Each row is a point. Each copy is the shape, with its points in the same order, stretched, turned, moved and blurred by noise. Some copies are also mirrored. Which?

Shape (6 x 3):
[12 -12 -12]
[-2 -14 14]
[-4 -3 -14]
[-9 6 37]
[-14 3 41]
[17 0 1]
Copy 1, 6 rows:
[23 19 -9]
[14 -19 -20]
[2 15 5]
[6 -56 -11]
[-1 -60 -16]
[35 0 -4]
Copy 1 is: only turned
Copy 2:
[-17 -7 16]
[6 24 2]
[2 -12 7]
[18 41 -21]
[26 50 -20]
[-23 -1 0]
Copy 2 is: mirrored

Shape:
[8 -15 -41 0 13 6]
[3 -36 -4 19 5 35]
[3 19 20 -12 -3 -41]
[20 20 -19 -23 4 3]
[24 31 -28 -5 21 5]
[25 -4 -9 -23 9 0]
[-4 -31 -11 39 18 27]
[-11 10 -41 -14 22 -4]
[-14 20 56 -28 -6 -4]
[-2 20 10 -1 -20 -11]
[-13 -4 19 -20 -20 -1]
[-9 -54 -2 37 30 24]
Copy 1 (12 x 6):
[20 9 -9 -28 -3 -24]
[26 31 -19 19 6 17]
[-23 -34 46 15 -13 8]
[-17 -3 22 -35 -5 4]
[-23 14 29 -33 20 -20]
[-10 4 21 -19 -24 12]
[25 35 -18 29 26 -11]
[-4 -7 -16 -31 -3 -35]
[-45 -22 22 39 -19 56]
[-7 -24 27 6 9 20]
[-5 -27 2 12 -22 42]
[31 42 -30 49 8 -13]
Copy 1 is: mirrored
Copy 2:
[26 -5 -17 -9 -49 28]
[-4 24 23 -26 -60 -3]
[-14 -6 1 53 24 6]
[-3 -35 -29 13 -14 4]
[6 -40 -17 -4 -1 10]
[-13 -24 -17 13 -32 17]
[10 33 36 -36 -45 5]
[22 -4 -37 -9 -12 28]
[-57 8 1 33 31 -29]
[-2 -2 -1 38 12 -23]
[-18 16 -15 34 -11 -17]
[1 48 44 -44 -57 25]
Copy 2 is: only turned
Copy 3:
[-38 1 -2 -22 -7 16]
[-44 -14 -1 30 20 3]
[45 16 -7 -25 -10 -1]
[-10 -4 -6 -34 -1 -19]
[-15 2 16 -41 3 -10]
[-10 5 -19 -17 11 -9]
[-43 -6 18 26 14 18]
[-24 13 2 -36 -27 4]
[35 6 -18 18 5 -48]
[23 -10 3 -15 -10 -14]
[10 -5 -24 6 -8 -22]
[-47 6 7 44 18 28]
Copy 3 is: only turned

Shape (12 x 9):
[-6 33 7 -7 33 -7 -16 8 -11]
[7 34 -26 -46 -21 -10 9 -5 -17]
[5 -10 -1 9 -24 -11 -12 8 -4]
[6 20 6 15 -7 6 -14 -17 -15]
[-7 30 -10 3 -19 40 1 -10 -24]
[5 30 4 2 -17 -13 25 -12 17]
[-5 28 -20 6 7 -10 3 -4 -9]
[-37 22 -9 0 -18 0 18 -10 -4]
[-3 5 8 12 16 -14 14 29 3]
[4 26 -2 17 -12 24 -14 -1 6]
[4 14 5 18 -10 -10 -14 -7 15]
[-1 -18 0 13 4 -7 -10 -8 10]
Copy 1 (12 x 9):
[24 6 24 16 -33 9 -20 -14 13]
[9 -27 -22 16 -56 -1 -6 5 22]
[12 5 -12 0 -6 -25 26 16 -17]
[21 -1 -7 6 -5 -18 -11 13 17]
[-14 -10 -19 20 -10 -51 -28 9 27]
[4 -10 -13 -29 -30 18 -33 10 6]
[15 12 -15 5 -31 4 -13 -15 13]
[-4 -15 -30 -16 -23 -18 -21 -11 -9]
[-9 27 13 -22 -18 10 2 -13 -9]
[-3 8 -6 19 -13 -26 -28 15 7]
[24 3 -9 -3 -12 2 -12 15 -10]
[14 0 -11 1 7 4 13 4 -18]
Copy 1 is: only turned
Copy 2 (12 x 9):
[-1 9 24 9 12 -23 -35 -6 -59]
[60 -22 0 58 -32 -3 6 6 -46]
[11 25 -10 19 -7 9 -2 17 9]
[24 -6 21 7 4 -18 -23 38 5]
[46 -42 -7 14 3 -49 -8 29 -1]
[23 -20 27 11 -46 3 -23 2 15]
[-6 -5 14 33 -14 -21 -21 19 -20]
[18 -21 13 37 -4 -27 -19 -16 11]
[-23 8 -11 6 -7 5 -30 -19 -21]
[16 -2 7 -10 -19 -43 -10 29 5]
[3 22 25 0 -23 -7 -16 19 12]
[-16 30 14 -7 12 16 6 11 15]
Copy 2 is: mirrored
Copy 3 (12 x 9):
[17 0 -20 -9 5 -16 -3 -14 -18]
[25 -6 19 57 15 -8 23 -23 -21]
[-2 -1 1 13 4 8 -22 -6 8]
[-3 -19 -17 15 -11 2 -10 -10 -16]
[13 -17 -14 45 -6 10 13 11 -35]
[-15 12 12 11 -6 -4 21 -14 -11]
[1 -15 -3 15 16 -21 5 -7 -20]
[0 2 27 20 -5 -15 6 19 -42]
[-8 31 -11 -16 20 -5 -4 -13 -13]
[2 -13 -26 23 -12 2 -2 9 2]
[-10 -8 -12 2 -9 -7 -10 -6 9]
[-3 -12 3 -15 -3 9 -12 4 10]
Copy 3 is: only turned
Copy 4 (12 x 9):
[25 -22 1 -22 -8 -8 3 -12 -12]
[-13 7 52 -2 -18 9 -32 -24 43]
[-15 -5 7 -4 -10 11 -9 16 11]
[2 -38 -6 -20 -2 17 7 -2 24]
[9 -16 20 4 3 14 9 -2 41]
[-8 -27 22 15 4 -1 -29 -8 -3]
[-5 -21 9 -7 -18 -3 5 -15 9]
[-11 -12 38 10 -7 -19 -7 -1 21]
[6 1 15 5 7 -9 -4 5 -43]
[13 -20 -10 9 -10 4 -5 6 13]
[-4 -31 -13 1 -17 -3 -14 7 2]
[-10 -20 -25 -13 -5 -17 -9 6 -3]
Copy 4 is: mirrored
